Each row is a point. Each copy is the shape, with its points in the same order, turned, moved and blurred by noise. Say if it was mirrored as well.

Shape (9 x 3)
[[ 14  11 -25]
 [ 24  25  -6]
 [ -5 -23  69]
 [ 25 -10  -7]
 [-20  33  -9]
 [-20  16 -13]
 [-22  41  31]
 [ 81  10   0]
 [ -1 -61  -9]]
Copy 1 (9 x 3)
[[ 27  37  -6]
 [ 32  39  17]
 [-14 -44  38]
 [ 34   9  -5]
 [ -7  52  12]
 [ -9  39  -1]
 [-24  29  46]
 [ 87  10  25]
 [ 12 -25 -41]]
Copy 1 is: only turned
Copy 2 (9 x 3)
[[  3 -14  -5]
 [ 25   0  -1]
 [  2  46  74]
 [  4 -12  19]
 [  4  30 -20]
 [-17  23  -9]
 [ 13  58   1]
 [ 56 -39  23]
 [-48 -18  51]]
Copy 2 is: only turned
Copy 3 (9 x 3)
[[ 23  10 -22]
 [ 27  30  -8]
 [  2  -9  78]
 [ 38   1  -2]
 [-16  32  -9]
 [ -7  14 -16]
 [-22  42  25]
 [ 95  34  12]
 [  9 -53  11]]
Copy 3 is: only turned
Copy 4 (9 x 3)
[[-11  26 -12]
 [  2  31   9]
 [ 35 -47  41]
 [ 17  12 -20]
 [-27  21  21]
 [-26  12   4]
 [-16   7  56]
 [ 67  51 -12]
 [  6 -44 -55]]
Copy 4 is: only turned

Shape (7 x 4)
[[ 70 -11  44  41]
 [-22  35 -44   0]
 [ -2  27  27  23]
 [ -2 -49  14 -46]
 [  3 -18 -27  17]
 [  5   4 -17 -14]
 [ 10 -17  21  17]]
Copy 1 (7 x 4)
[[ 73 -54  19 -20]
 [  6  36 -29  48]
 [ 31   8  33  14]
 [-33   6  -2 -60]
 [ -5 -18 -24   7]
 [  7  11 -26 -10]
 [ 10 -22  21 -10]]
Copy 1 is: only turned
Copy 2 (7 x 4)
[[ 95  -7  26   9]
 [-15  55 -39  -5]
 [ 19  31  28   6]
 [ -3 -52 -13 -37]
 [ 17   2 -35  17]
 [ 11  13 -24 -18]
 [ 27 -11   7  10]]
Copy 2 is: only turned

Shape (11 x 6)
[[-15  20  37 -59  21  10]
 [ 21  46 -24  25  48 -54]
 [-74 -36 -49 -59 -14  32]
 [  2 -34  -5 -41   2 -56]
 [ 15 -19  -8  38  88  52]
 [  8 -53  63 -42  56 -60]
 [  2 -21  49 -27  95 -61]
 [ 31  31 -38 -17  78 -50]
 [ 19  -1   0 -62  15 -31]
 [-59  60  37   4 -15  37]
 [-76 -23 -38  43  46  28]]
Copy 1 (11 x 6)
[[-33 -21  15 -36  10  11]
 [-35  48 -29  16 -48 -46]
 [ 57 -46 -46 -24  61  -5]
 [ 27 -32   6 -13 -47 -36]
 [-65 -21 -66  62 -13  33]
 [-33 -84  10 -15 -73 -27]
 [-76 -55 -14 -16 -56 -41]
 [-35  36 -56 -16 -62 -20]
 [  2 -20   3 -34 -42   1]
 [-39  13  31   9  86 -12]
 [-21 -29 -83  60  54 -46]]
Copy 1 is: mirrored
Copy 2 (11 x 6)
[[ 28 -12 -30 -46 -45  15]
 [-27  69  -1 -17   9 -35]
 [ 92  -1  35   1 -10  63]
 [ 56 -13   0   4  18 -46]
 [-31  24 -54  -8  45  69]
 [ 31 -51 -34 -64  28 -48]
 [  5   0 -44 -85  36 -43]
 [ 15  93 -26 -40  26 -35]
 [ 50  15 -33 -18 -25 -34]
 [-29 -11  48 -28 -72  52]
 [ -3  17  44   2  59  76]]
Copy 2 is: mirrored

Shape (12 x 8)
[[ 37  -3  16  -2 -29  11  11 -21]
 [ 54 -57  49  52   2  15 -18   8]
 [  3 -37  17  17 -65  34   6 -45]
 [  1   1  -8  76  47 -19  23  -9]
 [ 52 -19 -23 -31  59 -39  27  27]
 [ 33  -4  53  -8 -27   7  32 -13]
 [ 15  31 -20  -3  44  -7  -9  63]
 [-23  66  11  -9   3 -29  14  15]
 [-66  22  38   0  27 -13  -3 -22]
 [ 63 -19  -9 -26  36 -39 -47   0]
 [-28  43  36 -51  31   6  50  22]
 [ 32  26   7 -42  95  -3 -40 -20]]
Copy 1 (12 x 8)
[[ 26   3  23 -17 -27   4   4   8]
 [ 24 -44  58  53 -21  39 -14  29]
 [ 24  39  43  16 -52  19   3 -31]
 [ 33 -17 -17  60  53   3 -17  -9]
 [-15 -81 -49 -13  14 -17  25  20]
 [ 29  -4  55 -13 -14 -17  22  11]
 [-44 -18 -36   3  51   1   2  53]
 [-15  26  -2 -18  52 -59 -12  21]
 [-26  10  38  -6  62 -29 -30 -42]
 [-13 -75 -26 -27 -16   3 -48  29]
 [-34  -3  22 -42  64 -38  49  -2]
 [-13 -67 -12 -69  57  25 -40   2]]
Copy 1 is: only turned
Copy 2 (12 x 8)
[[ 17  -3  16  23 -25 -21  37 -33]
 [  3 -45  71  63 -15 -10  22  28]
 [-26 -12  31  53 -19 -30  23 -75]
 [-11 -25 -12  25  58  -7  19  31]
 [ 42 -50   9 -60 -12 -16   9  33]
 [  3  13  41   8 -26 -25  63 -26]
 [ 28  13 -15 -23 -24  13 -21  54]
 [ 24  69  -9 -30  13  -6   8  -4]
 [ -9  40  31 -19  50  36  -2 -31]
 [ 90 -42  31  -7  -9  -5 -18   6]
 [-11  47   4 -68 -17  33  35  -9]
 [ 82 -28  13 -24   6  69   5   5]]
Copy 2 is: only turned

Shape (15 x 9)
[[ 23  18 -18 -36   2  51 -16 -14   0]
 [-11  29 -10 -19  35 -23 -35  28  15]
 [ 35 -35 -36   0   0   5  21   5 -12]
 [ 13 -39 -20  15   9  54  27 -30 -26]
 [-31  40  33 -43  47  16   7  36  51]
 [-15  35  37 -26 -37  -7   0  40  10]
 [ 34 -39   5  37  36 -14   7  21 -17]
 [-26   5 -21 -35 -26   2  36  44  25]
 [-23  33 -38  10  22 -20 -25  11 -15]
 [ 48  32  36  29 -30 -14  -7 -11 -41]
 [ 30  16 -36  46  14  35  20   1   8]
 [-18 -17  26  34 -27  16  -8 -33 -31]
 [ -5  10  10  16  13  13  46 -42 -13]
 [-29 -45  31   6  39  -6  21 -10  29]
 [  6  32  -5  13  -9 -22  -7 -24  36]]
Copy 1 (15 x 9)
[[ 42   2 -43 -13   3  65  -3  -2  -4]
 [ 46 -11  -7 -10  32 -25  -1 -26  -6]
 [  7 -39 -30   4 -24  33  41  17  13]
 [-21 -14 -49  36 -26  68  24  11  -8]
 [ 22  26   9 -16  95  10   5 -11   1]
 [ 22  34  11 -40  16 -10 -17  39  -2]
 [ -3 -40  21  44 -26  10  35  -4   0]
 [  3   0 -34 -36  40  -8  24  51  18]
 [ 33   0 -46   8   0 -38   6 -21 -17]
 [ 26  39  19  -4 -74   9  -2   2  -8]
 [ 23  14 -42  47 -17  25  27  -4  39]
 [-37  13 -22  17 -45  19 -28  10 -27]
 [-34  36 -30  11 -15  31  34 -12 -12]
 [-56 -18   7  13  35  17  11 -19  -3]
 [  2  21 -22 -22 -10  -6  -7 -33  36]]
Copy 1 is: only turned
Copy 2 (15 x 9)
[[ 23  59 -15  -2   5  13 -18  21 -12]
 [-28   8  18   5  11 -33 -35  33  31]
 [ 11  -7 -18 -26 -16  -9   3 -15 -29]
 [ 35   1 -14  17  -5  30  19 -12 -58]
 [-13  36  49 -11  55   1  11  59  45]
 [-18  33  14 -12 -33  12  27  32  69]
 [ 35 -54  20   3 -18 -25   2   6  -7]
 [-49  23  -1 -41  -1   9  37  19  11]
 [-45   5 -15  37   3 -28 -22  19  13]
 [ 43   6 -19  36 -48 -10   4 -16  58]
 [ 21 -20 -53  14  19  11  10  15  -8]
 [ 11  -2  14  54 -47  45  15 -14   2]
 [ 16   6   4  37  22  24  34 -30   6]
 [  1 -32  66   1  20  27  12  -3  -5]
 [-16   4 -12   9  12  24 -29  -9  50]]
Copy 2 is: only turned
Copy 3 (15 x 9)
[[ -7   4 -16   0  15  48  -6  18 -31]
 [  4   8 -22 -26  28 -44 -13  46 -25]
 [  8 -34 -41  -2  -4  18  43 -11  14]
 [-10   0 -19  30  32  40  54 -33   5]
 [-38  34   6 -54  57 -10  -6  74  15]
 [ -4 -18  54 -18  -7 -17  -2  50  12]
 [ 45 -19 -18 -24  41 -17  43 -27  23]
 [-43 -25  -7 -14  -1  -6  30  66  28]
 [ 13  21 -30   6   3 -50  12  30 -27]
 [ 61  16  44  -7 -27   1   6 -28  -3]
 [ 47  17 -42  20  13  21  31  14  27]
 [  2  15  27  48   9 -14  18 -39  17]
 [-13  51  -3   2  -2  13  36 -18  26]
 [-40   1  -7 -23  59 -30  27 -21  36]
 [  3  24  -9   5 -10 -18 -23   4  28]]
Copy 3 is: only turned
Copy 4 (15 x 9)
[[ 34 -19  11 -28  14  26 -26  -8  30]
 [-13  29 -29 -63  11 -17 -19   7  12]
 [ 14 -38  -6   5  17  -4  27  -3 -16]
 [  0 -46  18  26  49  37  -2   3 -10]
 [-38  20  29 -65  37 -42 -34 -14  59]
 [-22  23  37 -27 -40 -32  -4  15  35]
 [ -4  -4 -24  21  48 -39   6  27 -32]
 [-37 -24  33 -48 -13 -17  34  -1  33]
 [-14  33 -28 -52  10  17   9  20  -8]
 [ 28  53  23  37 -18  -8  -2  18 -18]
 [ 20   4  -1   3  56  18  33  26  23]
 [-38   5  10  48  -6  32 -18  24  -2]
 [-22  15  41  23  46  27   8 -18   4]
 [-66 -13 -11  11  43 -27 -14 -23  13]
 [ -9  42 -15   0   5   3  21 -18  39]]
Copy 4 is: only turned

Shape (13 x 9)
[[-12 -46 -10  53  26 -24 -12 -36  -2]
 [ -1   9 -12 -24  73 -42  35 -59  42]
 [ -2  39  -7 -21 -38 -54  12  -5  64]
 [-23 -18  47  21 -29  -8  11  14  61]
 [ 16 -28  -2 -14  23   2  41   0  27]
 [  2  -3  10   5  52   9  44  -2  32]
 [-62   3 -17 -43  -7  14  77  11   6]
 [ 13  31   0  28  30  19   0  -1 -95]
 [-19  -4  70 -53 -18 -49  -5 -63 -22]
 [ -2   3 -41 -23 -11  12  30 -13 -35]
 [-25 -38  48 -40 -29 -48 -24  35  28]
 [-53  43  -7 -62   2  35  -6 -14  -1]
 [  6  13  50  -9  -8  41   4 -13 -48]]
Copy 1 (13 x 9)
[[-35 -69 -18  -3 -39 -21  37 -16  -5]
 [-52  18 -15   4  24 -38  26 -80   9]
 [ -4  54 -59  -7 -32 -41 -39 -16  35]
 [-43   0 -11  17 -29 -34 -20  49  44]
 [-15   8   6 -15   6 -65  26  -6  26]
 [-37  19   3   2  20 -53  42  -2  11]
 [-36  37  -7 -92  29 -39   9  31  15]
 [ 25 -13  35 -24 -23 -24  35  12 -92]
 [-36 -11  48 -24 -27 -19 -83 -43 -10]
 [ 16  12   5 -74 -16 -32  25  -9 -12]
 [  3 -34  -9  -3   3 -46 -78  26  41]
 [  8  42  13 -57  27  34 -14   4  -4]
 [  3  10  70 -20 -28 -14   2  25 -33]]
Copy 1 is: only turned
Copy 2 (13 x 9)
[[-18  31 -43  57  51 -22  -4 -26   9]
 [ 20  21   7 -30  56 -20 -67 -70  27]
 [-29  57 -13 -67  -6  29 -40  -2  33]
 [-37  42 -11 -25   5  -2  36   8  58]
 [  2 -10 -14 -30  24 -26   1 -26   8]
 [ 44   9  -9 -23  13 -15  21 -43  18]
 [ 47  19  -2 -41 -32 -67 -37  22  24]
 [ 17  -6  15  65 -37 -10  -2 -24 -69]
 [-66  14  71 -13   4 -54 -60 -25  13]
 [ 13 -10 -27   6 -38 -44 -49  -1 -21]
 [-52  34  28 -39  42 -23   6  62  12]
 [ 34 -13  40 -11 -32  -8 -60  24  34]
 [-18 -21  45  21 -44 -29  15 -16  -9]]
Copy 2 is: mirrored
Copy 3 (13 x 9)
[[ 32 -29  10 -31  33 -15 -43  24 -24]
 [ 10  -4 -51 -40  94 -28  53   4   9]
 [ 20  -2  21  -3  31   8  57  16  82]
 [  2 -56  28  21  16  13  24  63  37]
 [  1 -36  12  -1  33   7  45   7 -25]
 [ -5 -18  -7  19  56   2  37  29 -33]
 [-86 -26  18  -4  48  36  39 -23  13]
 [-12  48 -36  19 -13   2 -34 -18 -45]
 [-39 -31 -53 -49 -32 -43  30   7  44]
 [-15  -1   4 -14   9  36   5 -49 -19]
 [-29 -37  39 -53 -30  -3  46  62  37]
 [-55   6 -46 -28  15  76  24  11  24]
 [-32  -8 -40  33 -39  23 -14  11 -16]]
Copy 3 is: mirrored

Shape (15 x 11)
[[ -1   2 -19   3  42  -4   3 -27  32  -3  35]
 [-54   2  39 -16 -32 -49   8 -32  24 -16 -34]
 [-32  17 -33  21 -72  29   5 -35  17  33  16]
 [ 39 -24 -34  24   5  -4 -22 -10 -15 -17 -23]
 [-54  -7   4 -70 -15 -31  42  51  -1  -6 -20]
 [ 21   1   5   7  37   6  12  85  -6 -14   6]
 [ 52  36  -8  14  32  -6 -18 -51   9  20   2]
 [-29  -9  24   2 -27 -64  13  -2 -20 -38   6]
 [  5 -29  15 -28   7 -25 -27  34   0  44  28]
 [ 35  51 -17  -4 -23  11   0  -2  14 -21 -10]
 [ 24   5 -36  -2  36 -17  -7  -3   0 -22 -22]
 [-41 -34   0 -21  19 -77 -32  17 -52 -69  12]
 [ 26 -10  -1 -47   6  38  22   7  11 -21   0]
 [ 12 -20 -23  -3 -37 -10  36   3 -56 -17   1]
 [-44  33  14   3   5   5 -13 -70   3   4 -14]]
Copy 1 (15 x 11)
[[-14 -19 -20   5  34  19   4 -36   1   9  29]
 [-37 -35 -12 -67 -50 -18  30 -60  13  -1 -32]
 [ 12 -31 -35  11 -87  33   9  -8 -26  12  17]
 [ 38 -28 -38  22  16 -20 -19 -19  14  21 -36]
 [-11   4 -44 -95 -11 -49  45   2 -17 -36  -8]
 [  6  17  -5 -15  45 -42  15  58  15  13  -9]
 [ 19  20 -16  31  10  13 -18 -61  42  29  10]
 [-29 -31   3 -41 -22 -64  -7 -31 -20  -1 -24]
 [  1  31 -30 -55  20  -2  -9  -4 -33  48 -20]
 [ 14  -1 -31   7 -31 -14 -18  -1  55 -11   9]
 [ 10  -8 -44  10  35 -24  -1 -26  28  -9 -18]
 [-43 -28  -5 -41  40 -63 -33 -32 -43 -35 -71]
 [ 49 -15 -22 -50  17   0   0   6  26 -20  18]
 [ 48 -23 -19 -13 -24 -65  -9  -7 -31 -12  -9]
 [ -5 -11   5   0 -36  37  20 -73  13 -18 -15]]
Copy 1 is: only turned
Copy 2 (15 x 11)
[[ 14   9   4  27  39  22  13  -9  11  35 -13]
 [-34 -22  64 -37 -13  16  23  14  19 -36  -8]
 [-43  -9 -22  34 -23  22  40 -19  42   3  68]
 [ 18   2 -30  22 -13   5 -19  -4 -48  -7   8]
 [ 12   4  -6 -46  30  36  36  85  30 -64  -4]
 [ 68  39 -20   5  -5  30  19  76 -16  23   1]
 [ 28  34   3  46   0 -30 -30 -19  19  22 -16]
 [-13   7  29 -57   4  -3  32  21 -19   1  19]
 [ 34 -24 -24 -24  25   9 -22  55  29  27  19]
 [ 48  30 -10  27 -30 -10  30 -13  20 -18   2]
 [ 23  23 -16  20  10  -3  -3   9 -26 -13 -34]
 [ -6  12 -12 -95  20   7   8  17 -49   9 -36]
 [ 67  18 -10  10  24  51   4   2  30 -40  15]
 [ 11  32 -18 -23  14   1  14  10 -28 -34  70]
 [-43  34  23   7 -19  25  -6 -29  29  -7 -11]]
Copy 2 is: mirrored

Shape (18 x 12)
[[ 30   1 -13 -45  -6 -24 -19 -29 -18 -39   6   4]
 [ 15 -20 -53  44 -65  47   0  38   9  37   6 -32]
 [  1   4 -64  46  -2  14   6 -25 -14  22   8 -41]
 [-27 -30 -56  -5 -21  50  21  28  20  16  -1 -36]
 [ 11  18   6   4  25  -4 -29 -15 -32 -27   4   9]
 [ 22  10 -56  47 -24  47  21  16   8  29 -31   1]
 [-55  21  -6 -13 -60   4 -12  -9   9  17 -43  21]
 [-53 -16  14 -21 -26  22 -61  -5 -25  21 -52  31]
 [ 46 -11   6 -27  27 -20   1 -38 -37 -29  -5   4]
 [-26  39  27 -24 -25  49 -26 -25  -5   7 -10  11]
 [ 35   6   3 -53  31 -23  -7 -15 -30  18   9   6]
 [ 37  30 -11 -38  37 -31 -30  -7 -27 -18 -29 -35]
 [ 49  -1   5 -17  18 -25 -24 -21  19  10  11 -40]
 [ 14   4  19   5  33 -35  13 -14 -16 -10   2   9]
 [ 18   6 -63   5 -43   6  -3  25 -14  50  35 -54]
 [-33  24   6 -50 -20  11 -32  30  -2   3   4  32]
 [-49  18  22   0 -34  12 -45   9  -5 -14 -33  12]
 [ 25   2 -33  -1  42 -20 -33 -38   8 -17  -2  26]]
Copy 1 (18 x 12)
[[ 19 -39 -23  -8  11 -34 -25  -1 -20 -51 -34  18]
 [  7  39 -20  -3 -64   7   4  18  37  -8  62 -27]
 [ 33   1 -45  31   1  -2  32  -4  12  -8  43 -35]
 [ 24  17 -25 -49 -32  35  28   3  15  10  23 -16]
 [ 18 -15  -2  23  38  -5 -31  12 -40 -39  -8  -3]
 [ 46  46 -31  26 -33  17  -5  26  36  11  20 -13]
 [-42  53 -22  -4  -1 -10  12  14  -7  16 -26  37]
 [-65  27 -18  -5   7   9 -33  15 -35  25 -39  -9]
 [ 45 -46  -4  20  11 -25 -36 -14 -27 -37 -44  -3]
 [-18  54 -13  -8  29  -1 -37 -25 -25  -8 -12  23]
 [ 44 -22  -1 -15  19 -58 -36  -1 -39 -15 -33 -21]
 [ 31 -23   2  -3  49 -32  -9  10   1 -52 -52 -34]
 [ 25 -39  15  -8  27 -52 -25 -17  22 -23   4 -19]
 [ 40 -26  29  29  24 -27  -7   8 -33 -10 -17  11]
 [ 23  25 -30 -28 -34 -41  25   9  10 -29  55 -50]
 [-13  36  -3 -50  20 -14 -32  33 -42 -11 -14  24]
 [-53  37   7   4  21  15 -13  20 -20 -13 -18  20]
 [ 34 -49 -32  19  45 -21 -36  26  -5  -6 -10   9]]
Copy 1 is: only turned
Copy 2 (18 x 12)
[[ 32 -43  -7 -11  12 -22 -23  -6 -23 -44   2 -38]
 [-32  24 -35  81 -17  17  20  18 -58  32  35 -16]
 [-12  21 -28  48  53 -10  19  37 -12  14  27 -42]
 [-29   2 -34  24  -7  19  34 -14 -16  46  53 -23]
 [ 26 -23 -16 -11  22   9 -36  38  -2 -22 -13 -22]
 [-21  15 -34  71  34  33  15  12 -29   6  31  22]
 [  2  64  -8 -12  -7   4 -11 -39 -18  -5   4  19]
 [ 45  50 -57 -25 -18  27 -31 -33 -13  12 -28   1]
 [ 41 -60  -9  -2  36   0  -6   7  -5 -42 -28 -39]
 [ 42  32  20  -5   3  39 -45 -16  -9   9   6  -8]
 [ 60 -54   0 -15  32 -15   3   8 -30   1 -19 -12]
 [ 13 -54 -18 -24  65 -17 -41   3 -41  -7 -19 -28]
 [ 17 -51   7  30  29 -41 -25   5 -20  22 -22 -33]
 [ 13 -36   5 -11  26  -8   1  33  11 -17 -38  -6]
 [ -7   9 -13  43  12 -24  26  32 -82  39  38 -35]
 [ 34   4  -7 -42 -31   9 -29  -7 -32  13  20  20]
 [  0  43 -20 -23 -19  22 -50 -10 -11   1 -15   0]
 [ 37 -36 -37  13  37 -36 -30  17  22 -24   6  -5]]
Copy 2 is: mirrored
Copy 3 (18 x 12)
[[ 46   9   5 -31 -16  -8  29 -29   2 -28   3 -13]
 [ 28 -32 -28  52 -22  39  -8  74  41  27  40   4]
 [  9 -49 -15  58 -11   0   4  -2  25  14  43 -21]
 [ 14 -53 -34   1  25  47 -11  46  20  33  21 -21]
 [ -1   6  20  -2 -12 -15  -5 -25  -3 -45  12  14]
 [  2 -21 -42  61 -15  43  -6  22  28  22  -3  20]
 [ 17 -13  -9 -29 -45   2 -53  12  50  43 -41 -11]
 [ 23   9  -3 -37  -4 -17 -95   3  36   3 -16   1]
 [ 46  12  12  -4  -1 -13  26 -42 -35 -33   5   6]
 [-11  12  16 -40 -40  31 -51 -20  20   6   1  11]
 [ 21  41 -15 -18  16 -12  11 -42 -20 -11  27  -5]
 [ 16  39  29   5  30   0  26 -39  10 -32  -6 -32]
 [ 34  20  39  -3  20 -15  38 -23  15  13  38   7]
 [ -3   6  11   2   0 -37  21 -23 -26  -4  -1  25]
 [ 20   1 -21  34 -12  20  23  48  37  22  66 -45]
 [-15  31 -15 -66 -10   1 -20  16  24  -7  -6   1]
 [  5  -2  24 -28 -26  -5 -49  15  37   1 -32   5]
 [ 25 -14 -18   1  15 -26  25 -59  33 -29  10  28]]
Copy 3 is: only turned
Copy 4 (18 x 12)
[[  2  20  21 -27 -50  13   2  37 -12 -27  32 -13]
 [ 37 -50 -33  20  33 -24 -63 -18   0  37  46 -28]
 [ 22  -1 -26   2  17 -45  -8 -30  -5 -14  31 -69]
 [ -4 -33 -58   5  32 -26 -19  13  33  21  36 -18]
 [-17  23  29   0  -8   3  19   2 -42 -15  14 -16]
 [ 33 -23 -53  40  17  18 -20 -42   0  26  23 -46]
 [-40 -31 -34  32 -71 -30 -10 -16 -14  31  15  -2]
 [-60 -48  24  40 -49 -20  28  10 -16  49  22 -13]
 [ 16  17  42 -35 -31  24  34  20 -10 -27  -1 -28]
 [-56  16   6  -3 -35   1  -4 -23 -12  51  28   0]
 [ 26  37  25 -32 -32  -2  35  40 -22  17  -8 -21]
 [ -6  39  19  -6 -26  15   1  53 -29 -20 -22 -62]
 [ 26  42  42  -6 -13 -20 -21  32  12  -5  -9 -25]
 [ 16  20  20  -5 -17  -5  30   0 -25 -29 -27   3]
 [ 42  -8 -37 -14  15 -50 -50  14 -30  34  39 -48]
 [-36   9  -8  16 -33  -8   6  39 -39  49  30  26]
 [-66 -22   7  31 -36 -13 -12  -3 -35  16  13   7]
 [ 14  38  24  31 -27   1  41  14  -5 -32  28 -31]]
Copy 4 is: mirrored
